Each row is a point. The ring and each string are closed loops that go straight from each point to the next, and from the last back to the first. Before rounding, they use only three directions, however many columns there are. Count how often each string passes through the ring. Passing back the other way cancels.
In the rows, zero is written as 128.

Ring:
[[110 137 132]
 [ 92 134 166]
 [ 88 123 192]
 [101 111 187]
 [122 111 171]
 [144 129 153]
 [157 152 139]
 [163 170 115]
 [154 163 104]
 [130 145 109]]
String, 28 rows:
[[134 127 136]
 [158 112 117]
 [172 145 133]
 [169 178 151]
 [143 171 157]
 [141 148 139]
 [153 122 101]
 [142 123 112]
 [139 149 129]
 [147 131  90]
 [146 143  75]
 [133 156  88]
 [121 176 143]
 [120 168 157]
 [106 150 128]
 [104 119 106]
 [115 116 114]
 [123 120 124]
 [123 118  97]
 [133 131  75]
 [145 165  91]
 [159 147  69]
 [155 137  89]
 [142 156 134]
 [151 192 152]
 [176 206 144]
 [168 194 154]
 [133 160 158]]
Times through: 1
String, 25 rows:
[[ 99  66 168]
 [110  96 151]
 [112 125 160]
 [ 98 148 190]
 [ 97 161 191]
 [114 160 169]
 [ 97 173 173]
 [ 99 133 117]
 [114 111  90]
 [123 120 109]
 [125 141 141]
 [119 176 149]
 [111 167 143]
 [104 164 157]
 [ 88 148 166]
 [ 79 110 163]
 [ 72 108 187]
 [104  98 151]
 [112 130 167]
 [111 156 193]
 [102 123 207]
 [105  82 187]
 [109  62 170]
 [106  86 192]
 [101  97 200]]
Times through: 3

Ring (6 x 4):
[[148 145 177  99]
 [ 99 131 155  97]
 [ 80 109 105 111]
 [122 109  81 141]
 [159 117  97 137]
 [181 136 152 107]]
String (29 x 4):
[[138 112 104 111]
 [144  85  44 117]
 [125 104  60 156]
 [108 114  77 168]
 [ 89  92  58 128]
 [ 73  98  72 127]
 [ 85 128 117 151]
 [106 131 131 135]
 [104 109 117  85]
 [ 78 102 126  55]
 [105 112 131  73]
 [117 133 144 118]
 [116 148 159 144]
 [ 97 147 177 114]
 [ 97 145 172 117]
 [ 84 132 164  89]
 [ 78 112 139  64]
 [ 60 105 125  66]
 [ 83 128 131 131]
 [103 133 129 144]
 [116 126 123 130]
 [ 99 126 107 161]
 [ 97 102  64 150]
 [119  93  58 126]
 [134 101  77 120]
 [144  95  74 104]
 [156  99  66 126]
 [150 100  82 105]
 [138 125 116 133]]
Times through: 0

Ring, 8 rows:
[[154 103 198 106  74 150 141 103]
 [146 117 201  93  93 132 135 108]
 [125 141 177  93 131 106 127 111]
 [131 157 130 127 162  85 116 142]
 [139 155 101 156 164  87 114 155]
 [110 144  80 162 151 112 127 110]
 [ 94 133  92 149 134 130 136  77]
 [116 111 143 127  94 152 144  72]]
String (24 x 8):
[[147 133 156 124 124 112 126 133]
 [157 144 161 121 139  94 117 156]
 [ 93 181 125 102 197  62 112 122]
 [104 163 117 122 173  85 119 117]
 [121 148 122 132 151 101 123 122]
 [175 140 122 164 140  97 114 180]
 [160 156  79 184 169  81 108 185]
 [138 157  59 189 175  86 112 163]
 [141 144  77 181 152 103 119 149]
 [147 130 121 154 125 118 126 135]
 [ 94 140 103 136 143 120 133  82]
 [ 32 145  56 140 157 133 144  18]
 [ 82 125  91 146 122 146 144  53]
 [146 110 134 151  94 146 138 109]
 [127 127 141 129 117 128 133 104]
 [ 86 125 140 109 113 142 144  50]
 [139  84 196 108  46 181 155  64]
 [176  93 199 121  59 157 141 120]
 [152 120 162 128 103 129 132 124]
 [133 127 154 121 115 125 132 109]
 [179 110 198 116  84 133 131 141]
 [152 119 219  82  92 128 134 114]
 [ 85 145 194  56 133 112 135  62]
 [109 143 160  97 136 110 130  95]]
Times through: 0
String, 28 rows:
[[160 137 119 160 136 105 119 160]
 [152 147  75 187 158  95 114 167]
 [ 95 158  44 178 177  99 122 111]
 [ 63 156  57 151 173 109 130  69]
 [ 97 142 109 133 143 117 132  87]
 [ 58 153  64 144 167 115 134  57]
 [ 62 154  56 152 169 113 132  64]
 [103 142 107 138 144 115 130  95]
 [155 129 130 151 122 117 125 142]
 [162 145  77 191 155  95 113 176]
 [147 165  56 192 187  73 106 182]
 [147 168  80 172 187  68 105 182]
 [167 150 124 154 154  84 111 181]
 [150 134 144 135 127 111 124 139]
 [109 147 139 113 146 105 127 104]
 [111 146 150 105 143 104 127 103]
 [156 130 165 123 117 114 125 139]
 [157 127 168 123 113 117 127 137]
 [116 137 165  99 127 116 131  96]
 [103 140 193  69 127 113 133  80]
 [121 137 205  69 121 111 131  97]
 [162 128 192 105 111 113 125 142]
 [147 139 187  97 126 103 123 135]
 [159 137 169 118 127 103 121 150]
 [143 136 148 128 129 110 125 132]
 [101 155 126 116 160  96 124 105]
 [107 165 106 131 177  82 117 125]
 [123 141 126 133 140 109 126 116]]
Times through: 0

Ring (9 x 9):
[[120 123 161 141 137 122  91 132  89]
 [125 137 143 131 134 126 104 181 100]
 [123 147 121 128 132 120 130 199 133]
 [124 146  99 126 127 125 143 185 157]
 [132 132  85 125 118 146 133 131 158]
 [129 117  98 134 119 146 122  80 149]
 [121 112 115 144 125 133 119  61 145]
 [109 111 146 156 136 110 114  58 133]
 [114 117 164 149 139 114  96 102  99]]
String (26 x 9):
[[104 116 130 158 136 100 138  58 164]
 [101 102 144 167 137 100 125   7 154]
 [118 103 143 151 130 129  97  42 115]
 [123 117 135 140 129 132 103  96 115]
 [117 125 134 143 133 118 118 115 130]
 [102 122 159 158 144  91 122  98 132]
 [104 113 192 161 148  95  91  87  88]
 [128 114 169 138 133 140  67 116  62]
 [131 121 142 131 128 145  86 131  87]
 [115 130 136 142 135 113 122 133 132]
 [125 129 136 133 130 131 105 145 109]
 [118 134 136 138 134 117 118 153 124]
 [112 148 143 138 141  98 132 202 130]
 [121 157 131 126 137 111 131 242 126]
 [132 148 114 118 127 136 120 216 121]
 [132 134 113 124 124 143 112 162 121]
 [117 139 117 136 132 114 137 157 150]
 [111 150 105 138 134  99 164 178 181]
 [130 152  67 118 119 135 161 194 185]
 [141 134  79 115 113 162 124 151 145]
 [134 127 102 126 119 150 115 129 132]
 [123 128 110 135 126 130 127 122 145]
 [117 128 101 141 127 120 144 104 171]
 [132 114  82 133 114 154 126  62 161]
 [135 106  91 134 113 162 111  41 144]
 [108 112 116 156 130 111 139  38 172]]
Times through: 4

Ring, 9 rows:
[[ 95 151 173 116 133  89 110 108 113 153 159 119]
 [ 98 138 177 121 145 119 115 123 113 141 154 109]
 [113 113 161 131 145 160 125 144 121 122 136 111]
 [133  87 127 143 130 192 138 161 135 102 113 127]
 [133  79 109 145 119 200 141 166 139  96 105 130]
 [120  84 105 140 113 190 136 161 135 100 109 123]
 [102 105 115 131 110 157 126 144 128 116 124 117]
 [ 96 136 137 120 110 102 115 116 122 141 144 126]
 [ 96 152 158 116 118  80 111 104 118 153 156 129]]
String:
[[ 95 168 178 111 126  55 105  91 113 167 168 131]
 [115 159 164 118 117  62 113  94 123 160 157 151]
 [ 86 169 195 110 141  65 103  96 106 166 174 114]
 [ 79 160 201 111 154  90 103 108 101 158 173  95]
 [106 143 178 121 142 107 115 117 116 146 155 121]
 [124 124 150 130 127 128 125 128 128 131 136 138]
 [121 116 139 131 123 139 127 134 129 125 131 133]
 [143 106 136 139 124 154 135 141 137 118 121 149]
 [147  83 131 147 134 198 142 164 139  99 109 137]
 [161  82 110 149 114 184 146 157 149 100 101 161]
 [125 102 128 136 121 162 132 146 132 114 121 131]
 [121  97 127 137 124 174 132 152 131 110 119 123]
 [139 102 117 139 110 153 136 142 140 115 116 152]
 [153  76  97 149 107 194 147 163 149  94  97 154]
 [143  53  94 154 121 245 151 189 145  75  88 126]
 [137  54 102 153 129 249 149 191 141  75  91 116]
 [146  57 106 154 129 242 150 187 143  78  92 126]
 [116  85 136 140 141 205 134 168 127  99 117 104]
 [109 111 142 131 130 156 125 143 124 120 131 115]
 [140 108 134 138 121 148 134 138 137 120 122 149]
 [124 116 160 133 141 150 127 139 125 125 135 126]
 [120 132 172 127 142 123 122 125 121 137 146 129]
 [ 77 150 207 114 166 114 106 120  99 150 170  82]
 [ 75 150 194 113 155 109 106 118 101 150 167  86]
 [ 92 135 165 121 136 120 114 124 114 139 151 107]
 [120 133 144 127 116 106 122 117 128 139 140 145]
 [115 162 163 117 114  54 112  90 123 163 158 155]
 [ 76 178 193 105 135  48  98  87 103 173 179 113]]
Times through: 2

Ring (8 x 14):
[[149 120 151 103 129 140 166 130 149 122 113 126 118 101]
 [148 122 151 105 129 139 177 132 147 119 111 128 118 102]
 [136 128 131 122 131 135 160 130 134 122 118 135 123 112]
 [118 130  99 152 132 134 127 120 117 132 133 139 127 129]
 [105 122  85 175 131 144 128 107 110 144 141 130 119 140]
 [105 112  89 179 129 154 142  99 115 150 142 118 109 140]
 [115 110 103 162 128 153 144 103 124 147 137 116 109 131]
 [138 117 133 122 128 143 144 120 140 132 124 122 118 111]]
String, 28 rows:
[[156 124 155  91 129 133 146 134 152 119 113 130 126  96]
 [151 108 160 104 126 152 185 122 157 129 113 112 107  99]
 [132 113 131 133 128 150 165 115 138 135 124 118 110 116]
 [128 120 119 138 129 143 146 117 131 134 127 126 118 120]
 [134 126 115 127 130 132 104 121 130 132 131 133 130 117]
 [127 113 114 142 128 147 126 109 132 142 134 119 116 122]
 [123 107 115 150 127 155 144 104 132 146 134 112 108 124]
 [121 103 120 155 127 162 176 103 134 146 130 107 100 125]
 [126 115 120 143 129 148 157 114 132 137 128 121 112 121]
 [134 125 119 127 130 135 119 122 132 131 129 132 127 116]
 [147 127 132 107 129 129 106 128 141 126 125 133 132 106]
 [151 118 150 102 128 140 151 127 150 125 117 123 119 101]
 [145 109 156 113 127 153 198 122 152 128 112 113 104 104]
 [137 115 140 125 128 148 179 121 142 129 118 121 110 111]
 [133 122 126 130 130 140 150 122 134 129 124 129 120 116]
 [148 132 141 102 131 128 140 136 141 117 116 139 131 103]
 [150 126 158  99 130 137 193 138 148 113 106 132 118  99]
 [139 119 151 119 130 147 218 130 144 120 108 125 107 107]
 [131 121 131 133 130 144 181 123 134 127 119 128 113 116]
 [130 125 122 133 130 138 151 123 130 128 124 132 121 118]
 [127 120 121 140 130 144 161 118 131 132 125 127 115 120]
 [136 136 116 121 132 123 105 131 127 123 127 145 138 115]
 [142 140 128 109 133 120 122 139 132 114 119 149 139 109]
 [143 125 149 112 130 140 197 134 143 116 109 132 115 105]
 [142 114 158 115 129 152 228 128 149 121 106 120 103 104]
 [136 116 140 126 129 148 187 123 141 127 116 122 110 111]
 [137 125 129 122 130 136 144 126 136 126 122 132 123 112]
 [147 135 132 103 131 123 110 135 138 119 121 142 137 105]]
Times through: 5
String (25 x 14):
[[132 138 114 126 133 123 118 132 124 121 125 147 136 117]
 [128 134 107 134 132 127 109 126 123 127 130 142 134 121]
 [111 136  82 162 133 128 100 118 107 134 139 146 134 136]
 [ 92 118  71 197 131 151 142  99 102 150 145 127 112 150]
 [105 110  97 178 129 158 170 101 118 147 136 117 103 138]
 [124 125 108 143 130 137 127 118 125 134 132 132 124 124]
 [120 122 105 151 130 142 132 114 123 137 133 129 120 127]
 [112 126  85 164 131 137  99 110 112 142 143 134 127 136]
 [ 81  98  68 221 128 173 169  80 103 167 151 105  91 158]
 [ 89 107  73 205 129 162 152  90 105 159 148 114 102 152]
 [ 95 106  85 195 129 163 171  94 111 154 141 113  99 146]
 [113 118 100 164 130 148 149 109 119 141 134 125 113 132]
 [103 120  87 179 131 147 147 106 110 143 138 129 114 141]
 [113 138  86 158 134 126 105 122 108 131 137 148 135 134]
 [130 139 107 129 133 121 101 130 122 123 129 148 139 120]
 [129 125 121 134 131 138 150 123 130 128 124 132 121 119]
 [130 120 125 135 130 143 163 120 133 130 123 127 116 118]
 [135 114 143 128 129 151 205 122 142 127 114 120 105 112]
 [147 115 164 107 128 150 223 130 153 119 104 120 105 100]
 [156 119 171  92 129 143 211 137 157 113 102 125 111  94]
 [146 107 171 110 127 159 249 126 157 122 102 112  95 100]
 [135 121 133 126 130 142 165 124 137 127 120 127 117 113]
 [141 135 125 113 131 124 113 133 133 120 123 143 136 110]
 [147 127 152 105 130 137 189 136 145 114 108 133 119 102]
 [137 127 137 122 131 137 179 131 136 119 114 135 119 111]]
Times through: 1
